Each row is a point. Examples show where two turns around zero, p and q, send a point. Where does a point land after both, in the order given? Backwards means that the second turn is done in reverse. Each puzzle has new turns, and all numbers are rounded.
In the rows, zero is written as 128.

Turn p:
[105  99 138] -> [145  96 115]
[100 145 165] -> [120  93 162]
[175 166 142] -> [125 173 170]
[124 120  61] -> [101 149  70]
[135 111 135] -> [147 127 125]
Turn q:
[ 96 105 120] -> [100 113 103]
[137 147  67] -> [114 190 117]
[143 158 153] -> [144 125 166]
[136 102 172] -> [154  83 125]
Where do these land?
q, then p: [103 123 174] -> [170 102 111]
q, then p: [134 116 144] -> [145 137 119]
q, then p: [137 118 113] -> [114 142 123]
q, then p: [156 163 158] -> [162 136 169]
q, then p: [109 121  51] -> [ 49 122 118]

Turn p:
[118 130 157  31 186 173 146 128] -> [104 139 202 130 113 216  88 111]
[106 140 118 124 108 124 156 139] -> [123 151 119 114 118 119 106 152]
[123 110 145 148 106 108 135 115] -> [160 121 122 139 134 109 130 151]
[127 114  99 128 108 118 114 118] -> [141 124 110 116 100 119 146 126]
[115 124 117 153 152 123 145 118] -> [112 127 142 123 137 116 151 154]
[147 179 136 153 119 103  36 116] -> [147 118 124 124 146  68 144  37]
[136 108 124 152 122 108 126 160] -> [131 101  96 114 146 122 129 141]
[108 114 124 133 110 173 147 131] -> [104 127 121 157  98 129 111 154]
[172 133 131 129 142 122 147 126] -> [130 145 117 136 159 155 148 125]
Turn q:
[137 119  93 107 115 108 113 118] -> [ 99 111 116 132 127  94 110 123]
[146 131 126 102  94 107 157 178] -> [142 122  77 172 125 107 154 131]
[133 122 136  81 141 127 157  90] -> [145 101 117  99  99 119 125  85]
[109 158 143 155  94 160 124 124] -> [119 173 126 112 108 148 145 159]
[152 165  90 155 113 167  94 174] -> [ 76 161  92 149 165 165 123 157]
[ 91 114 113 121 169 120 166 118] -> [137  69 152 113 120 140 150 124]
[136 138 163 153 127 104 132 106] -> [142 158 163 137 115 121 138 109]
[111  98 141 125 177 101  85 148] -> [152 108 161 121 191 108 114 132]
[137 107 147 153 124 158 123  96] -> [139 148 149 117 104 150  92 133]
Where do these land?
p, then q: [194  71 139 157 117 150 141 107] -> [111 104 141 180 108 198 113 151]
p, then q backwards: [127 100 140 121 124 127 153 132] -> [118 107 127 143 126 150 133 146]
q, then p backwards: [ 85 155 149 102 122 150 122 104] -> [118 132  79 115 135  82 130 130]
p, then q backwards: [119  95 114 109 116 127 118 100] -> [112 116 144 134 117 132 170 117]
q, then p: [ 89 163 103 153 125 116 125 119] -> [123 134 148 120 132 129  81 167]
q, then p: [ 89 153 130 124 102 108 161 102] -> [159 161 109 123 123 135  96 167]
p, then q backwards: [107 148 140 130 111  96 108 136] -> [127 108 148  98 131 115 104 110]
q, then p: [170 163 130 104 189 133 108 104] -> [132 143 200 149  98 134 164 113]
q, then p: [143 103 118 159 154 132 118 184] -> [ 81  84 130 145 159 125 148 127]
q, then p: [157 130 116 120 120 141 125 192] -> [ 73 117 114 114 130 117 169 134]

Turn p:
[114 126  88 149 163 171 156 145 103 124 140] -> [131 105  98 126 100 136 172 171 112 104 116]
[154 161  90 153 162 120  92 163 133 159 146] -> [ 98  98 164  96 112 139 139 161 111 161  85]
[105 111 132 139 131 108 115  84 105 117 116] -> [121 138  85 123 112 117  94 106 138 121 120]
[121 103 158 111  74 113 132 136 172  81 157] -> [114 150 162 143 154  83 130 104 161 103 183]
[ 98  95 145 145 166  93 142 155  95 100 136] -> [ 73 111  73 119 150 140 130 140 145 114 148]
[ 84  74 145 117 165  87 108 127 138 103  99] -> [ 82 129  63 141 145 102 119 105 139 166 153]
[149 161 146 102 125 131 159 153 149 106  97] -> [158 110 149 166 166 144 142 132 156 140 132]
[145 145 124 100  97 125  69 144 151 109 135] -> [137 137 177 108 124  96 114 136 158 168 146]
[139 148 131  94 116 114 141 129 165 158 124] -> [141 138 164 139 144 143 148  92 124 151 123]
[147 153 113  83  79 125 102 101 117 160 122] -> [175 174 162  99 113 140 114 105 139 152 116]
[127 142 100 119 156 130 159 100 137  99 141] -> [125 114 119 160  91 135 154 118 156 114 113]
[159  87 129 168 114 175 145  95  96 149 141] -> [137 163 119 141  99 136 103 160  76  75 124]
[123 161 143 155 166 168 137 140 102 161 149] -> [139  76 127 109 111 167 131 148  86 111 126]
[125 127 146 157  78 135 133 121 128 165  90] -> [164 148 130 119 169 113 102 117  91 112 107]
Turn q:
[160 151  77 110 111 103 136 165 136  94 136] -> [165 148 119 129  76 155 155 167 125 140 107]
[ 81  94 125 131 115 136 156 124 190 142 106] -> [ 85 165 105 142 105 103 139  81 115  94 141]
[187 119  95  71 139 119 119 131 153 117 131] -> [141 125 141 138  59 157 119 155 173 126 139]
[130 130 177 165 115 144 122 126 114 133 162] -> [135 104 143 131 178 139 141  89 127 141 111]
[120 117 140 126 100 103 159 105 173 165  72] -> [105 168 115 164 130 119 148 116 123  93 193]
[164 133  82 111 156  76 136 130 135 104 137] -> [141 109 122 149  81 139 142 190 137 111 114]
[157 121  79 101 114  87 100 116 119  80 139] -> [121 140 153 151  87 153 130 192 138 151  98]
[ 90 143 173 122 133 157 141 124  83 140 154] -> [148 115 155 100 175 117  93  98 101 116 115]
[122 141 107 155 118 161 116 118  88 142 138] -> [145 117 129 125 146 100 112 123 110 179 123]
[ 85 130 149 129 115 135 119 129 175 141  64] -> [ 76 171 100 106 136 130 137 106 115 112 175]
[126 155 150 146 165 160 122 113 110 120 155] -> [134  75 120 112 151 139 100 113 113 138 114]
[109 126 156 148 143 131 105 148  99 164 160] -> [133  95 154  93 164  98 144 111 131 131 118]
[131 104 153 148 139 151 133 136  90 122 109] -> [135 133 110 122 174 115 105 123 155 132 115]
Where do these land?
q, then p: [ 78 130 135  96 147  68 159 118 120 110  97] -> [126  85 110 106 146 120 131 170 196 126 150]
q, then p: [111 141 139 110 117 157 126 164 123 142 134] -> [148 144 142 140 108 156 117 108 146 144 137]
q, then p: [ 98  80 129 163 142 115 114 131  86 152  86] -> [ 74  93 114 120 145 138 156  96 152 166 106]
q, then p: [163 115 122 180 112 160  58 166 173 103 156] -> [176 161 112 156 133 126 178  74  59 125 106]
p, then q backwards: [124 121 131 142 136 141 129 124 103 121 146] -> [125 138 123 112 153 118 134 129 141 122 115]
q, then p: [155 147 104 114 106 120 146 145 111 133 157] -> [136 147 160 145 151 151 105 151 118 116 122]
q, then p: [128 127 119 102 160 144  91  94  92  92 128] -> [130 127 122  94 144 102 120 140 100 183 158]
q, then p backwards: [ 97 110 135 142 146 103 161 144 122 141 155] -> [106 135 109 172 103 138 155 124 149 126 129]
q, then p: [151 176 126 152 139  91 139 136 115 225 126] -> [ 48 162 149 146 125 183 146 139 139  81 152]
p, then q backwards: [ 88 115 106 141 119 135 136 110 175  91 106] -> [121  86 103 170 137 129 160 133 130 168 137]
p, then q: [166 161 129  99 141 136 164 146 157 131 114] -> [140 108  88 142 163 124 129  84 151 121 138]
p, then q: [161 110 132  85 108 149 108  77 160 119 119] -> [137  99 148 150 162 154 173 120 107 164 156]
p, then q: [143 130 158 137  91 146 131 109 126 105 139] -> [114 108 136 127 136 172 144 135 138 142 103]
